Rows are points. Each table stands for the endless flat space through its points: a line for two points, a plane for three, and so on. Write the one point that lies in both, or say that there is none.

First (3 x 4):
[[-0.01  0.09 -0.47 -0.18]
 [-0.23 -0.39 -0.30  0.25]
 [-0.01 -0.19 -0.05 -0.14]]
Second, 2 rows:
[[-0.20 -0.28 -0.19 -0.05]
 [-0.17 -0.26 -0.18 -0.04]]
They share: no point

First, 4 rows:
[[-0.18 -0.12  0.01  0.17  0.15 -0.28]
 [-0.36 -0.46  0.23 -0.01  0.09 -0.18]
 [-0.11 -0.10  0.15  0.19  0.02 -0.27]
 [-0.24  0.03  0.36  0.06  0.07 -0.10]]
Second (3 x 6):
[[-0.05 -0.48  0.04  0.34  0.15 -0.05]
 [-0.06 -0.16  0.05  0.11 -0.02 -0.31]
 [ 0.27 -0.32 -0.08  0.50 -0.01  0.27]]
They share: no point

First, 3 rows:
[[-0.27 -0.04 -0.28  0.47  0.15 -0.15  0.27 -0.26]
 [ 0.04  0.53 -0.13 -0.08  0.25 -0.33  0.16 -0.37]
 [ 0.01  0.48 -0.16 -0.05  0.15 -0.39  0.15 -0.38]]
Second, 3 rows:
[[-0.26  0.18 -0.18  0.37  0.25 -0.42  0.38 -0.42]
 [-0.19  0.42 -0.43 -0.02  0.16 -0.10  0.17 -0.25]
 [ 0.13  0.06 -0.23  0.34  0.12 -0.38  0.21 -0.33]]
They share: no point

First (2 x 8):
[[-0.07  0.40 -0.42  0.43 -0.57  0.09 -0.10 -0.23]
 [-0.05  0.28 -0.32  0.29 -0.43  0.13  0.00 -0.09]]
Second:
[[ 0.09  0.26 -0.24  0.11 -0.45  0.10 -0.03 -0.07]
 [ 0.15  0.30 -0.26  0.04 -0.46  0.09 -0.04 -0.08]
 [-0.21  0.06 -0.11  0.32 -0.46  0.05 -0.05 -0.03]]
They share: no point

First:
[[ 0.41  0.01 -0.23 -0.26 -0.41 -0.16  0.48  0.03  0.27]
 [ 0.30  0.22 -0.86 -0.11 -0.66  0.24  0.09 -0.24 -0.18]
 [ 0.31  0.39 -0.25  0.08 -0.23  0.32  0.14 -0.39  0.21]
 [ 0.08  0.49 -0.47  0.16 -0.32  0.38  0.21 -0.57 -0.06]]
Second, 3 rows:
[[ 0.51  0.35 -0.26  0.27 -0.18  0.22  0.31 -0.33  0.44]
 [ 0.27  0.65 -0.08 -0.27 -0.36  0.58 -0.17 -0.69  0.38]
 [ 0.22  0.36 -0.11 -0.12 -0.24  0.28  0.12 -0.36  0.18]]
They share: [ 0.33  0.34 -0.17  0.04 -0.21  0.24  0.21 -0.33  0.27]

First:
[[ 0.01  0.36 -0.42 -0.49  0.35 -0.09 -0.35 -0.04 -0.56 -0.18  0.33]
 [-0.23  0.00 -0.36 -0.67  0.21  0.03 -0.31 -0.30 -0.62 -0.56  0.03]
 [-0.35 -0.26 -0.26 -0.69  0.11  0.21 -0.19 -0.52 -0.54 -0.78 -0.13]
 [-0.26 -0.20 -0.28 -0.64  0.09  0.12 -0.21 -0.51 -0.52 -0.73 -0.12]]
Second, 5 rows:
[[ 0.15  0.40 -0.23 -0.36  0.22 -0.37 -0.01 -0.33 -0.43 -0.42 -0.15]
 [-0.07  0.12 -0.13 -0.62  0.46 -0.23  0.07 -0.25 -0.41 -0.29 -0.06]
 [ 0.30  0.07 -0.06 -0.45  0.11  0.20 -0.20 -0.35 -0.40 -0.46  0.24]
 [ 0.07 -0.04  0.08 -0.53  0.13  0.15  0.20 -0.55 -0.38 -0.45  0.39]
 [ 0.33  0.23  0.14 -0.33 -0.15 -0.01  0.29 -0.73 -0.44 -0.66  0.33]]
They share: [ 0.07  0.14 -0.29 -0.34  0.18  0.03 -0.17 -0.33 -0.33 -0.33  0.18]

First:
[[ 0.12 -0.06  0.04  0.41  0.71  0.22 -0.07  0.05 -0.22 -0.22  0.33  0.04]
 [ 0.11  0.01 -0.28  0.06  0.32  0.25  0.06 -0.07  0.12 -0.27  0.05 -0.02]
 [ 0.10  0.02  0.21  0.34  0.65  0.04  0.06  0.28 -0.22 -0.21  0.34  0.18]
 [ 0.18  0.04  0.39  0.20  0.41 -0.08  0.16  0.48 -0.10 -0.29  0.22  0.38]]
Second (3 x 12):
[[ 0.23 -0.06 -0.12  0.00  0.50  0.19  0.21 -0.03  0.16 -0.42  0.34  0.38]
 [ 0.21  0.04  0.20 -0.04  0.34  0.05  0.27  0.19  0.20 -0.12  0.02  0.22]
 [-0.01  0.14 -0.13  0.12  0.33  0.01  0.13  0.26 -0.06 -0.27  0.15  0.06]]
They share: [ 0.08  0.09 -0.03  0.06  0.35  0.04  0.18  0.21  0.04 -0.24  0.13  0.14]

First:
[[-0.14  0.35 -0.03  0.10 -0.41  0.26  0.35  0.35  0.04  0.31 -0.03 -0.13]
 [-0.14  0.41 -0.45  0.34 -0.17  0.32 -0.19  0.05 -0.02 -0.11  0.33 -0.43]]
Second:
[[-0.01  0.29 -0.63  0.24 -0.49  0.22 -0.04  0.01 -0.06  0.41  0.24 -0.05]
 [ 0.43  0.68 -0.42  0.61 -0.33  0.61  0.50  0.06  0.29  0.15  0.17 -0.23]
 [-0.21  0.69 -0.03  0.30 -0.17  0.19  0.41  0.56  0.06 -0.05 -0.11 -0.44]
 [-0.65  0.29 -0.56  0.09 -0.47 -0.45  0.06  0.18 -0.41  0.22 -0.14 -0.40]
 [-0.05  0.66 -0.51  0.56 -0.39 -0.02  0.62  0.06 -0.05  0.06 -0.16 -0.53]]
They share: no point

First:
[[ 0.69  0.17 -0.22 -0.23  0.58  0.24 -0.13  0.78 -0.15 -0.45  0.29  0.07
  -0.17 -0.25]
 [ 0.47  0.17 -0.12 -0.26  0.37 -0.01  0.03  0.54  0.00 -0.39  0.46  0.31
  -0.02 -0.12]
 [-0.24  0.23 -0.22 -0.19  0.18  0.02  0.97  0.17  0.22 -0.21  0.61  0.35
  -0.40  0.20]
 [ 0.39  0.20 -0.34 -0.23  0.50  0.29  0.31  0.64  0.05 -0.32  0.36  0.02
  -0.32 -0.04]
 [ 0.16  0.48 -0.70 -0.35  0.42  0.50  0.23  0.56  0.69 -0.26  0.11 -0.29
  -0.22  0.40]
 [ 0.26  0.42  0.16 -0.13  0.34 -0.15 -0.23  0.33 -0.16 -0.78  0.22  0.52
  -0.03 -0.21]]
Second:
[[ 0.06  0.39 -0.25 -0.16  0.24  0.10  0.16  0.42  0.11 -0.41  0.37  0.34
  -0.35 -0.09]
 [-0.04  0.21 -0.19 -0.24  0.26  0.28  0.26  0.28 -0.09 -0.35  0.19  0.20
  -0.21 -0.03]]
They share: [ 0.01  0.30 -0.22 -0.20  0.25  0.19  0.21  0.35  0.01 -0.38  0.28  0.27
 -0.28 -0.06]
